Each row is a point. The last column is the point's height on a tilted bowl or saddle (a function of degree 2), plus a little noise. Count its main directions that bend up, bend down and stay straight.
(in the rows, 128 means zero)

Points (12 x 3):
[[119,129,152],
[193,82,195],
[131,101,159],
[179,134,166],
[116,52,153],
[137,170,128],
[148,129,154],
[114,115,153],
[93,93,158],
[194,69,199],
[147,110,161],
[169,171,131]]
Directions: 1 up, 1 down, 0 straight

Points (15 x 4):
[[203,21,113,32],
[183,109,102,142],
[71,132,136,167],
[105,108,131,150],
[131,119,190,161],
[135,148,112,149],
[87,71,115,145],
[152,131,135,150],
[141,167,130,154],
[177,155,151,167],
[87,82,154,166],
[134,173,124,150],
[150,98,87,127],
[108,135,125,149],
[35,160,142,175]]
Directions: 1 up, 1 down, 1 straight

Points (15 x 4):
[[118,112,80,147],
[135,75,141,132],
[142,138,138,139],
[45,97,90,158],
[122,131,114,135],
[179,83,64,196],
[112,114,89,142],
[118,86,171,112],
[168,180,148,181],
[167,122,121,159],
[205,124,91,213],
[129,69,55,179],
[121,153,180,122],
[118,163,73,151],
[105,99,125,128]]
Directions: 2 up, 0 down, 1 straight

Points (16 x 4):
[[109,114,144,142],
[121,65,163,145],
[133,123,96,148],
[69,122,81,172],
[138,127,80,160],
[136,160,174,150],
[136,151,72,170],
[96,82,80,149],
[134,104,135,137],
[69,159,103,188],
[133,139,128,140],
[194,128,117,163],
[182,129,45,225],
[132,167,122,147],
[95,34,158,145],
[73,79,132,145]]
Directions: 2 up, 0 down, 1 straight

Points (26 x 5):
[[119,149,124,123,131],
[141,185,78,97,120],
[185,32,71,157,47],
[193,120,142,147,122],
[137,85,102,109,110],
[143,148,76,184,95],
[121,81,134,96,114],
[103,59,68,189,28],
[169,169,174,137,100],
[131,102,125,118,122],
[76,137,140,128,122],
[150,120,142,134,122],
[157,85,117,84,97],
[180,160,121,119,114],
[130,110,139,123,123],
[76,131,69,112,126],
[46,170,172,138,78],
[40,138,81,122,112],
[107,174,150,128,116],
[104,168,145,159,100],
[151,112,120,137,123],
[131,118,110,88,134],
[212,147,158,112,79],
[126,32,162,108,52],
[123,39,146,162,70],
[163,134,154,170,127]]
Directions: 1 up, 3 down, 0 straight

Points (21 x 5):
[[109,160,74,224,240],
[162,117,122,137,142],
[168,140,234,86,76],
[159,118,163,169,141],
[124,85,161,113,135],
[117,108,20,91,180],
[146,145,129,150,141],
[107,104,153,64,140],
[145,115,110,90,133],
[159,113,145,162,149],
[115,142,164,105,120],
[88,154,114,49,163],
[129,91,41,120,184],
[161,121,103,162,170],
[154,101,137,153,148],
[151,125,84,107,148],
[146,139,107,114,138],
[182,79,142,154,153],
[183,179,106,151,165],
[162,148,169,71,108],
[152,111,115,67,128]]
Directions: 2 up, 0 down, 2 straight

Points (22 x 5):
[[83,115,142,98,108],
[91,82,125,129,101],
[105,102,93,151,99],
[209,154,78,77,80],
[128,143,131,144,124],
[112,86,108,107,105],
[74,132,163,98,105],
[129,103,65,145,91],
[117,165,105,127,115],
[90,112,114,84,103],
[85,135,150,101,113],
[115,51,29,161,24],
[185,96,143,135,112],
[35,127,165,128,77],
[109,213,137,71,88],
[119,169,154,135,122],
[77,161,142,135,106],
[93,82,148,113,104],
[189,106,135,174,101],
[103,134,87,201,77],
[76,131,92,149,91],
[124,74,91,152,92]]
Directions: 0 up, 4 down, 0 straight

Points (42 x 7):
[[55,165,131,158,122,118,118],
[29,170,78,135,207,200,195],
[126,96,104,90,99,100,126],
[149,98,183,222,169,101,144],
[114,34,129,219,109,126,225],
[105,154,169,136,165,139,102],
[151,114,91,154,109,145,139],
[122,135,68,139,207,183,179],
[152,110,169,118,164,120,116],
[103,164,126,167,139,111,107],
[147,116,150,130,153,176,135],
[120,146,153,133,106,109,91],
[176,125,173,103,83,102,92],
[168,137,111,56,155,124,166],
[131,135,128,16,169,161,194],
[123,139,153,198,130,111,113],
[160,117,213,128,45,133,74],
[129,88,116,108,104,111,123],
[149,118,157,99,154,98,103],
[194,120,114,132,98,119,130],
[115,87,123,103,129,159,144],
[163,104,84,127,178,165,173],
[99,88,133,72,131,189,149],
[80,152,123,134,121,158,121],
[76,76,163,181,107,140,163],
[138,185,109,122,129,83,117],
[104,166,148,126,111,104,93],
[210,151,150,119,81,147,116],
[101,171,180,144,132,89,66],
[122,126,45,107,94,151,159],
[118,134,111,59,180,152,174],
[86,150,146,136,154,56,59],
[139,64,122,101,134,113,141],
[89,182,127,80,101,153,122],
[136,92,129,131,99,203,125],
[195,101,167,121,127,151,136],
[167,94,69,122,118,213,150],
[108,82,93,106,86,169,140],
[123,127,157,158,195,92,88],
[104,35,132,134,154,169,212],
[131,128,115,148,116,167,126],
[87,233,111,88,126,175,145]]
Directions: 3 up, 1 down, 2 straight
